Rows are points. A path goes straight from each point to the next, and from the last back to the first. The post is the endless flat space through its rows: a point in 2 columns, a line in 3, a plane in 4, and so on, so that a path can go around it. How many times does the path go around the post? Going back the other way cancels.
(in the rows, 128 means zero)

Post:
[[138 106 158]
 [ 97 156 128]]
Path (34 x 3):
[[138 134 185]
 [124 116 179]
 [124 131 175]
 [154 116 169]
 [132 146 130]
 [ 80 171  84]
 [ 69 147 100]
 [ 97 126 153]
 [ 83 152 171]
 [140 130 164]
 [116 158 128]
 [112 144 118]
 [128 138 137]
 [124 165 146]
 [133 116 199]
 [148 152 165]
 [135 140 123]
 [ 85 179  79]
 [112 147 122]
 [130 166 127]
 [169 121 192]
 [145  95 197]
 [121 179 146]
 [170 116 128]
 [105 139 101]
 [119  66 156]
 [ 69 147 156]
 [160  64 211]
 [125 100 167]
 [ 61 179 154]
 [146 154 168]
 [150 137 133]
 [155  97 149]
 [116 194 114]]
Times around: 2

Post:
[[126 138  95 138 159 141  93 157 125]
 [128 106 154 155 109 110 120 128 136]
 [117 172 113 103  96  63 150  70 154]
 [130 117 126 136 141 119 133  87  93]
 [110 118 166  92  72 154 104  80 167]
 [107 140  31 180 154 120 147 158  97]
 [124 120  50 166 175 110 120 106 150]
 [137 149 171 117 119 145 166  77 138]]
Path, 23 rows:
[[142 159 119 123 144 144 155 147 138]
 [103 152  19 161 183 129 157 146 110]
 [124 124 141 143 180 119 116  73 107]
 [ 96 168  78 150  60 122 141 153  91]
 [131 153  76 119  65 119 117 156 128]
 [180  95 154 131 173 132  98 158 176]
 [ 89 101 191 131  39 136 157 139 160]
 [ 94 140 104 120 133 116  66 134 101]
 [115 159 118 145  77 154 169 102 119]
 [140 123  92 157 132  82 148 102 101]
 [140  74 144 128  72 144 119 135 164]
 [128 149 104 120 124 130 169  45  81]
 [161 111 180 175 164 121 139  65 149]
 [109  73 178 123 162 113 108  33 152]
 [125 171  80 137 177  96 166 136  92]
 [152 153 134 112 117 158 177  75 155]
 [143 127 152 151  87 123 134  72 107]
 [107 178  97 147 119  79 150 124  86]
 [140 174  92 165 207  91 156 167  84]
 [133  73 112 134 173  89 107 116 106]
 [136 161 131 100  88 123 102 151 130]
 [127 123 101 146 135 161 131  80 139]
 [119 136  91 138  84  89 130  92 103]]
Times around: 0

Post (17 x 18):
[[133 140 128 174 130  82 160 148 148 136 154 108 134  41 142 155 150 212]
 [ 89 155  75 171 158 116  93 123 133  95 117 161 150 139 171 136 130  91]
 [ 97 114 133 207 161 107 109 109 138 124 101 145 145 170 142 106 159 113]
 [ 94 112 125  69 201 154 192 164 131  85  74 121 164 149  45 108 133  89]
 [101 102 148  83 205 186 178 115 143 109 129 135 192 155  70 121 134 112]
 [107 118  91 182 156  69  91  93 173 113  93 137 180 121 159  89 104 111]
 [ 97  69  67 174 138 109  96 109 142 108 133 145 145 116 170  93 145 119]
 [117 117  83 196 141 104 118 115 162 123 123 190 128 147 126 115 102  74]
 [137  92 112 163 136 112 144 118 138 135 103  97 122  91 147 192 129 189]
 [119 132 146 100 155 176 148 114 138 106  96 104 129 106  80  94 145  94]
 [162 118 127 128 139  85 145 129 189 163 130 107  95 104 184 151 156 164]
 [103 114 152  86 153 193 177 168 146 124  51 120 180 133 107 105 141 136]
 [145 123  96 106 193 181 125 129 130 134  91 125 133 171  67  94 129 141]
 [135 149  84 185 128  85 134  92 106 123 145 137 146 155 176  88 107  97]
 [140 128 131 121  59  76 149 113 140 104 133 138 142 107 139 161 160 207]
 [100 125  88 192 127 114 104 137 158 114 155 112 158 165 134 118 104  88]
 [141 109 163 120 126  72 113 142 106 130 143 139 125  97 154 143 110 148]]
Path, 30 rows:
[[108 147 108 152 104 113  99 100 173 130 127 117 127 115 164 117 100 150]
 [141 191  44  94  82 129 140 131 155 129 109 125 103 145 156  92 158 123]
 [123 140 104 178 178 114 130 161 180 143 105 115 131  93 147 121 142  46]
 [158 130 105 162 119  88 159 133 146  92 104  83 134  98 170  88 144  65]
 [ 84 160 112 103 116 204 103 166  96  66  60 123 153 127 167 141 151 119]
 [124 129 109 153 117  66 155 104 204 127 161  79 136  81 147 117 108 185]
 [109 138 132 149 206 102 125 117 162 147 121  88 132 124 132 111 127 115]
 [ 85 130  93 121 168 123 144 102  97 110 140 159 165 148  71 107 123  73]
 [ 85 116 152 118 102  61 205  89 111  79 101 154 229 156 132 123 119 157]
 [124 132  92 141 197 158 132 109 138 118  85 108 155 171 131 155 119 153]
 [114 102 121 140 115  99 123 101 177  75 150 173 161  94 175 118 106  41]
 [166  91 133 162  99  52 152 101 181 138  82  85 135 108 182  78 160 121]
 [111 183  94 146 121 105 151 141  90  92 137 149 133  95 104 143 126 106]
 [ 97  92  79 135 185 151 103 109 172 115  86 178 107  88  91 135 132 117]
 [137 145 116 161 150  79 138 158 155 153 150 139  54 102 153 122 144 168]
 [160 125 123  95 130 120 132 131 147  77  72 103 136  81 109  62 129 127]
 [122 144  69 192 160  74 169 108  59  97 187 155 200 136 144 154 108 164]
 [155 130  98 110 107  74 173 111 104 140  97 143 104 102 158 157 129  84]
 [109 149 147 171 136 137 112 118 152 135 118 124  78 107 131 151 146  87]
 [ 60  98 146 124 150 120 172 147 140 105  77 135 156 113 156 143 134 139]
 [ 91 160 234 206 168 115 105 180 123 106 152 128 171  47 181 160  91 134]
 [186 131 125 168 189  81 130 103 168 149  86 136 127  83 160 122 121 137]
 [152  87 131 153 119  97 110 123 101 114 125 137 157 215 110 165  68  83]
 [154 132 154 160 161 114 113 102 215 138  76  90 138  88 128  95 140 146]
 [106 145 155 100 123 101 143 138 138  79 166 175 127 153 144 127 110 101]
 [113 129 129 176 126  81 114 114 162 125 116 125 116  93 114 136 126 143]
 [106 168 110 208 114  66 123 122 197 140 106  71 126 145 173 126 188 134]
 [139 121  53 201 148 137  76 109 138 141 211 117 107 130 147 134 139 120]
 [152 111  87 120 143 141 157 133 153  99  78 163 104  83 133  90 187 130]
 [ 93  59 115 126 106 112 187 159 185  86 100 132 103 146 158 158 176 140]]
Times around: 0

Post:
[[148 112 111 103 142 173 104 124 125 107 128 143 148 188 121 120 120 110]
 [ 89 143 130 142 153 147 154 157 123 138 166 139 126 101 145 122  92 141]
 [145 110 156 149 194 150 106 112 133 128 120 117 140 151 122 113 109 136]
 [167 126 157 134 161 152 109 133 128  85 160 109 124 185 118 117 102 103]
 [ 89 161 125 179 102 128 142  99 125 100 103 175 134 161 139 137 150 125]
 [136 139 127 179 113 108 133 108  61 140 160 128 148  99 137 129 104 121]
 [164 116 121 151 145 166 127 131 112 146 128 107 108 190 136 111 116 123]
 [159 173 122 144 122 107 103 137 125 142 148 131 137 111 142 107 134 156]
 [156  78 120 116 153 122 115 131 173 120 135 120 143 195 125 126 106 123]
 [136  90 138 117 150 155 115  99 148 103 131 124 123 170 167  85 106 117]
 [118 157  89 143 123  93  80 113 121 102 121 157  81 139 133 137 121 141]
 [114 152 174 125 121 130 146 122  93 144 129 101 142 121 140 133 118 173]
 [119  99 128 139 135 162 108 120 148 128 154 109 128 157 131 116 150 128]
 [144 121 134 143 114 109 124 151  86 139 149 158 118 123 109  95 115 145]
 [132 150  98 161 108 126 134 136 130 102 108 130 117  84 128 128 150 126]
 [145 103 118  88 178 126 139  98 126 127 171 126 100 167 138 106 140  97]
 [102 177  80 147 106  86 130  97 140 118 134 147 111 122 100 102 120 113]]
Path (29 x 18):
[[181 122 122 132 141  85  90 157 204 118 116 137 170 131 123  80  83 106]
 [140  69 137 128 124 138  95 170 133 102 119 106 137 174 144  92 101 160]
 [146 123 142 196 142 145  85 122  60 143 194 148 147 192 152 113  86 135]
 [159 140 152 105 173 159 137  95 131  78 131 127 134 173 144 148 129 128]
 [ 62 123 200 118 142 184 145  97 156 161  99 162 103 151 172  93 144 185]
 [160 133 144 140 119 133  96 112  91 178 145  76 137 120 145 134 137 144]
 [ 95  88 205 139 157 165 159 131  88 149 147  86 174 162 144 120 144 138]
 [ 85 121 117 148 139 224 146 170 113  98 106 139 154 197 104 122  98 142]
 [105 120 109  98 136 123 106  84 153 130 103 179 156 193 127 125 143 176]
 [ 97 101 103  91 128 138 129 128 152  99 144 159  75 145 125 109 129 118]
 [177 136 101 134 155 104 117 123 115 131 133 115  61 122 146 127 125  90]
 [164 153 136 120 147 167 139 152  37 169 144  89 100 192 137 137 117 116]
 [ 75  88 113 156 165 168 186 168 136 109 161 137  91 187 164 101  67 121]
 [175 134  66 138 134 104  84 200 112 136 118 168 116 174  60 117 117 147]
 [142 101 162 190 126  86  74 110 130 106 100 112 144 113 106 117 100 148]
 [111 145 117 125 122 147 119 126 156 124 152 118  79 150 184 130 108 137]
 [152 127 132 166  94 137 116  79 105 118 132 147 150 107 120 111 129 125]
 [141 128  98 153 143 134 122  88 134 118 181  91 119 134 147  81 124  99]
 [ 78 123 124 128 141 142 129 142  96 111 186 107 128 147 135 138 122 140]
 [162 189  68 133 118   7  80 119  85 184 187 151  77 158 109 100 101 125]
 [160 166 167 132 120 131 112 123  89 119 155 161 131 143 119 105 166 118]
 [183 158 155 106 120 121  82 116  63 153 147 127 119 119 141 160 109 187]
 [181 165  94 188  72 184 139 162  77 130 122 114 133 110 145  94 137 142]
 [170 157  85 103 132 144  98 163 153 103 115 145 171 126 123 121 181 149]
 [107 137 118 188 120  99 134 117  86 125 134 120 105 117 127 110  85 117]
 [ 88 107 169 184 139 217 137 158 108 118  95 161 130 156 143 129  84 128]
 [100 115  91  92 122 158  83 113 180 116 122 129  96 108 115 131 116 162]
 [121 158 161  99 118 165 159 104  99 145 129 118  90 154 161 104 108 189]
 [146 103 151 141 170 162 129  92 101 141 117 138 109 127 156 129 156 127]]
Times around: 0

Post, 17 rows:
[[232  24 140 110 143 142 184 159 152 125  41 141  93 135 157 131 179 158]
 [106  86 133 153 150 168 148 165 114 136 130  89 145  88 192 153 184  71]
 [123 116 143 104 122 122 164 118 150 120 128  94 108 157 110 123  59 178]
 [112 127 108 121 131 129  92  78 179 125 103 114  86 174  96 146 100 100]
 [148 141  74 148 164 156 133 102 136 129 132 128 110 126 121 114 123 126]
 [124 109 124 133 123 138  78 140 171  98 111 133  63  95 157  69 144  88]
 [118  86 104 118 102 122 115  83 114 154 112  90  96 132  96  94 108 136]
 [234  38 150 125 158 129 178 110 160  78 116 167  98 130 179 113 188 129]
 [159 136 102 146 111  55 153 133 123 140 141 105 124 122 118 154 102 194]
 [140 118 153 116 112 112 119 147 122 130 163 106 104 142  87 145 101 163]
 [160  88 139 149 149 110 157 108 137 104  65  93 128 181 106  91 133 129]
 [153 168 121 160 120 129 106  83 106 157 112 124 132 120 149 137  84 142]
 [134  91  98 127 122 106 121 141 116 127 135  91 141 187 139 143 118 176]
 [134 129 120 153  87 126 136 151  91  98 128 106 150 111  93 133  72 110]
 [124 150 117 143 127  88 114 108 104 138 156 138  60 129 119 134  63 157]
 [100 108 121 172 104 169 121  93 119 128 103 153 128 132 106 137 123 135]
 [139 111 147 111 160 111 116 106 118 121 104 186 117  82 149 130 140 110]]
Path, 30 rows:
[[178 109 103 183 165  94 203 140 152 108 169 130 160 116 139 128 114 202]
 [126 102  73 125  85 163 100 104 118 191 106 167  87 126 130  83  89 190]
 [ 75 197  45 123 171 153 121 101 175 155 109  74  78 190 149  80 107 149]
 [129 136 165 179  99 127 131 126 159  72  98 150  97 179 105 202 161 136]
 [152  62 111 150 109 206  97  75 162 146  65 140  62 149 127 158 163 128]
 [140  72 133 144 133 161 100  92 105 141 123 113  85 152 180  82  83 144]
 [160  72 131 137 121 135  77  94 105 179  84 137 151 137 186 103 155 112]
 [115 143 129 143 106 131  97 187  91 120 131 157 134 185 133 171  87 149]
 [127 168 117 184  80 143 127  56  91 143 105 132  62 115 104 107  88 120]
 [191 126 125 136 133 178  81  99  74 125 128 135  87  92 123 112 122 131]
 [187  91 145 153 164  83 128  92 175 104 122 103  98 139 112  98 133 148]
 [172  86  91 124  84  99 125  85 103 169  65 125 156 102 113 126 102 139]
 [227 141 109 124 121 112 119  84 168 124 174 103 134 151 141 157 119 104]
 [174 130 171 119 134  85 154 156  67 146 156  91  85 129 147 142  84 156]
 [149 126 101 185 145  92 159  80 101  40 156 129 180 143 174 149 148 123]
 [219  95  95 121 117 144 116 183 100 159  82  86 111  95 131 122 111 188]
 [177 102 122 140 150 120 117 146 111 114 101  59 154 155 123 108 176 114]
 [168  94 144 163 113 137 125  99 144 104  99 106 133 132 114 111  99 127]
 [155  68 110 187 112 134 133 119 121 140 120  99 130 124 165  83 132 115]
 [202 124 106 114 152  68 137 157 170 126  86 136 126 118 166 119 132 159]
 [161 157  51 153 139  85  90  81  81 150 143 102  82 148  93  69 152 125]
 [205 185 146 115 161 153 130  46 147  82 107 142 137 126 138 135  97 114]
 [108 103 144 126  76  87  22  93 130 106  97  85 104 157 127 111  99 123]
 [ 70  68 122 194 172 118 119 163  91 126  89 108 158 107 122 119 166  87]
 [151  52 116 111 133 182 143 119 138 147  91 196 100  84 148 123 157 102]
 [164  73 145 118  94 171 154 108  98 144 109 194  77 109  89 163 134 119]
 [143  83 155 116 143 122 149 143  99 123 107 146 112 113 154 152 164 151]
 [124 108 119 172 123 184 100  70 141 149  85 139  38 116 110  96 133 188]
 [ 74  76 161 146 184 125 116  41  71 121 177  94 153 133 146  73 120  87]
 [148  64 138 107 107 158 130 120 179 103  96  92  98 120 133 142 109  98]]
Times around: 5
